Each wall is flat, endless, passes through zero and stands at right angles to its row. A trip goes straight from one point to another. Which walls does it cross, in order?

Walls:
(1): .42 .03 -.36
(2): .13 .01 .32
Trips:
.37 -.44 .03 to .19 .20 .41 => 1
-.19 .12 .09 to .27 -.57 .69 => none
-.04 .45 .55 to .41 -.53 .11 => 1
-.13 -.24 -.03 to .33 -.68 .50 => 2
.67 .01 -.44 to -.64 -.34 -.41 => 1
-.70 -.43 -.21 to -.61 .66 .39 => 2

Walls:
(1): .46 -.32 -.31 -.22 -.32 .36 -.26 -.63
(2): .73 -.32 .03 -.02 .31 -.11 -.16 -.32
(3): -.30 .01 -.48 -.23 .19 -.22 -.34 .03
(4): -.03 .21 .64 .27 -.16 -.15 .63 .26
Trips:
.35 .22 .30 .25 -.36 -.37 .09 -.04 to .27 .50 .16 .02 .53 .80 -.12 -.14 => 1, 4
-.19 .07 -.14 .21 -.03 .17 -.16 .71 to .22 -.22 .31 -.27 -.28 .77 .41 -.58 => 3, 1, 2
.33 -.52 .03 .24 .36 -.27 -.16 .22 to -.63 .47 .04 .23 .10 .00 -.01 .49 => 4, 2
.21 -.44 .00 -.02 -.44 .29 -.24 -.16 to -.19 -.36 .02 .05 -.29 .00 .16 -.25 => 2, 4
.01 -.32 .33 .41 -.11 .11 -.16 -.15 to -.16 .00 .06 -.19 -.40 -.24 -.09 .32 => 2, 1, 3
-.15 .31 -.31 .28 -.03 .34 -.24 .31 to -.26 -.02 .14 .13 .24 -.21 .66 .34 => 4, 3
-.10 -.31 -.21 .44 -.06 -.49 .49 .02 to .21 -.29 -.62 .08 .10 .16 .60 -.31 => 2, 1, 4
.10 .12 .40 .42 .44 -.34 .52 .47 to -.43 -.20 -.31 .35 .22 -.20 .10 -.22 => 3, 4

Walls:
(1): -.25 .18 .40 .28 .06 .57 -.32 -.67 -.15 .38 .00 -.45
(2): -.01 -.14 .23 -.11 -.17 -.88 -.17 .80 -.47 -.15 .09 -.82
(3): .12 -.10 .42 .24 .47 -.11 .70 .16 -.31 .28 .02 -.37
Trips:
-.32 .27 -.69 -.23 -.24 .70 .68 -.63 .15 .00 .23 -.11 to -.10 -.02 .13 .05 -.29 -.06 .43 .04 -.16 .44 -.91 -.49 => 3, 2
.33 .12 -.22 -.27 -.14 .28 -.03 .13 .12 -.62 -.36 -.59 to .13 .37 .00 .11 -.39 -.01 -.30 -.11 .68 .00 -.50 -.65 => 1
-.69 .19 .46 .31 .51 .32 -.18 -.59 .42 -.44 .41 .00 to -.29 -.25 -.72 -.74 -.24 -.21 -.09 .39 .35 .23 .14 .52 => 1
.26 -.21 -.02 -.19 .53 .00 .73 -.66 .42 -.05 .47 -.16 to .15 .00 -.80 .54 -.35 .14 .33 -.46 -.17 -.47 -.69 -.10 => 1, 3
